Each row of a before or after table is a point. The points were changed in one or more steps. Then noise was added and the rows were shuffled. The steps act on how far a point lies along the listed directions, d1 being the first. Name the steps. A step turns or swaps two directions, mirrors them in a line or flattens them onto one, adds a multiple of one to another, or multiplies one. Angles are multiples of 10 degrees, from the lower direction toward the higher: turns from -170 to 170, lines from 10 to 170 but not 90. Use the fewest steps. Two steps may share a direction if one is a turn and the other turns, adds or multiplies; they go together, in the order done. Otherwise the lowest direction goes first.

Directions:
(1): [0.12 0.31 0.47]
(2): [-0.16  0.48 -0.27]
(3): [ 0.54  0.07 -0.18]
Before (8 x 3):
[[-0.11  0.06 -0.45]
 [-0.02 -0.06  0.58]
 [-0.01 -0.20 -0.15]
 [-0.40 -0.24  0.38]
 [ 0.23 -0.19 -0.22]
 [-0.22 -0.05 -0.35]
 [-0.07  0.06  0.54]
 [-0.05  0.27 -0.39]]
After:
[[-0.47  0.31 -0.46]
 [-0.04 -0.37 -0.19]
 [-0.36  0.61 -0.58]
 [ 0.46 -0.23  0.64]
 [ 0.06 -0.24  0.71]
 [ 0.39 -0.04  0.54]
 [-0.13 -0.24 -0.01]
 [-0.45  0.18 -0.19]]
Steps: turn d1 and d3 by 50 degrees; multiply d2 by 2

Directions:
(1): [-0.18  0.11 -0.05  0.15 -0.01  0.34  0.54 -0.63]
(2): [-0.49 -0.03  0.31  0.07  0.41 -0.44  0.36  0.20]
(3): [-0.07  0.44  0.39 -0.43 -0.52 -0.23  0.07 -0.09]
(4): [ 0.21  0.46  0.24 -0.24  0.51  0.45  0.02  0.20]
(5): [ 0.63 -0.05  0.44  0.44 -0.05 -0.20  0.22 -0.04]
(6): [-0.07  0.47 -0.08  0.32  0.24 -0.32 -0.48 -0.40]
Before:
[[-0.02 -0.19  0.01 -0.08 -0.43  0.42  0.65 -0.21]
 [ 0.02  0.11 -0.06  0.30  0.20  0.17  0.70 -0.41]
 [ 0.48 -0.57  0.03  0.08 -0.32 -0.16  0.31  0.36]
 [-0.48  0.03 -0.32 -0.15  0.16 -0.01  0.05  0.15]
 [ 0.98  0.29  0.27 -0.51  0.01  0.53 -0.41  0.90]
 [ 0.14 -0.54 -0.24  0.12 -0.19  0.12 -0.13 -0.29]
 [-0.33  0.09  0.27  0.48 -0.16 -0.32  0.02 -0.60]
 [-0.35 -0.57 -0.17  0.38  0.33  0.05 -0.07 -0.15]]
After:
[[-0.19 -0.16  0.20 -0.21 -0.40  0.10  0.58  0.03]
 [-0.35 -0.49  0.03 -0.03  0.04 -0.30  0.02  0.01]
 [-0.10 -0.40 -0.21  0.06 -0.02  0.08 -0.48  0.00]
 [-0.16  0.13  0.08  0.30 -0.49 -0.18 -0.31 -0.58]
 [ 0.37  0.01  0.58  0.13  0.79  0.10  0.51  0.78]
 [ 0.24 -0.68 -0.07  0.13 -0.28 -0.25  0.40  0.29]
 [-0.13  0.17 -0.40 -0.26  0.04  0.28 -0.17  0.09]
 [ 0.24  0.23  0.04  0.00 -0.29 -0.01  0.30 -0.19]]
Steps: flatten d1 and d3 onto the line at 50 degrees; multiply d2 by -1; turn d4 and d5 by 20 degrees
